Every row gives one point. A path goes straight from each point to the next, and from the last back to the first. The post is the endless flat space through its rows: a point in 2 columns, a line in 3, a plane in 4, and so on, so that a path can go around it. Count how often the path circles the post. Going back the other way cancels.

Post, 2 rows:
[[ 0.16  0.14 -0.31]
 [-0.41 -0.34  0.13]]
Path (17 x 3):
[[-0.90 -0.12  0.29]
 [-0.04 -0.11 -0.52]
 [ 0.26 -0.38 -0.20]
 [ 0.33 -0.02  0.08]
 [ 0.23  0.07  0.02]
 [-0.12 -0.48  0.07]
 [ 0.15  0.17  0.19]
 [-0.17 -0.07  0.71]
 [ 0.62 -0.14 -0.24]
 [ 0.20 -0.13  0.11]
 [ 0.10  0.30  0.04]
 [-0.25  0.36 -0.11]
 [-0.71 -0.55  0.00]
 [-0.10 -0.64  0.09]
 [ 0.53  0.16 -0.06]
 [-0.12  0.49  0.16]
 [ 0.04  0.22  0.25]]
Times around: 2

Post:
[[-0.12  0.24 -0.20  0.13 -0.23  0.19  0.19  0.27]
 [-0.15  0.22 -0.13 -0.09  0.10  0.17  0.42 -0.03]
 [ 0.00  0.20  0.54 -0.05  0.09  0.07 -0.08 -0.43]
 [ 0.33 -0.63 -0.60  0.29  0.40  0.09 -0.41 -0.09]
 [-0.23  0.07 -0.26  0.03 -0.28 -0.08  0.26  0.03]
 [-0.23 -0.18  0.02 -0.14  0.11 -0.19 -0.31  0.12]
 [-0.04 -0.35  0.17 -0.49 -0.57  0.24  0.06 -0.22]]
Path:
[[ 0.16 -0.24 -0.23 -0.02 -0.13 -0.13 -0.29 -0.13]
 [-0.21  0.65  0.17  0.21  0.06  0.24 -0.31 -0.15]
 [ 0.22  0.30 -0.07 -0.22  0.52  0.02  0.10  0.05]
 [-0.01  0.10  0.16  0.07  0.30 -0.13  0.04  0.40]
 [-0.41 -0.35  0.24 -0.39  0.38 -0.18  0.04 -0.37]
 [-0.04  0.04  0.71  0.23 -0.13  0.63 -0.89 -0.20]
 [-0.13 -0.50 -0.18  0.02  0.16 -0.17 -0.45  0.21]
 [ 0.04 -0.46 -0.06 -0.57 -0.37  0.24  0.36 -0.07]
 [ 0.24 -0.26 -0.02  0.28 -0.53 -0.49 -0.64 -0.57]
 [ 0.46 -0.81 -0.09  0.06 -0.37  0.03 -0.79 -0.69]
 [ 0.08 -0.17  0.13  0.06 -0.21  0.41 -0.38 -0.04]
 [-0.39 -0.32 -0.15 -0.18  0.13 -0.37 -0.18  0.25]
 [-0.58 -0.45 -0.21 -0.32  0.32 -0.11  0.30 -0.03]
 [-0.24 -0.29 -0.87 -0.06  0.16  0.18  0.03  0.24]
 [ 0.23  0.51 -0.28 -0.06  0.42  0.37  0.53  0.04]
 [-0.22  0.12 -0.25  0.11  0.62 -0.51 -0.05  0.64]
 [-0.08  0.17 -0.17 -0.15  0.28  0.02 -0.03 -0.50]
 [-0.61  0.19 -0.51 -0.32 -0.01  0.36  0.68 -0.09]
 [-0.37  0.13 -0.25 -0.19  0.25  0.10  0.40  0.40]
 [ 0.32 -0.51 -0.07  0.10  0.13 -0.31 -0.38  0.20]
 [ 0.22 -0.20 -0.49  0.38 -0.03 -0.21 -0.29 -0.24]
 [-0.75  0.20 -0.33 -0.57  0.21  0.09  0.78 -0.24]
 [-0.38 -0.22  0.17 -0.42 -0.22 -0.01  0.20 -0.27]
 [-0.27 -0.12 -0.13 -0.14  0.05 -0.47  0.09  0.08]]
Times around: 2
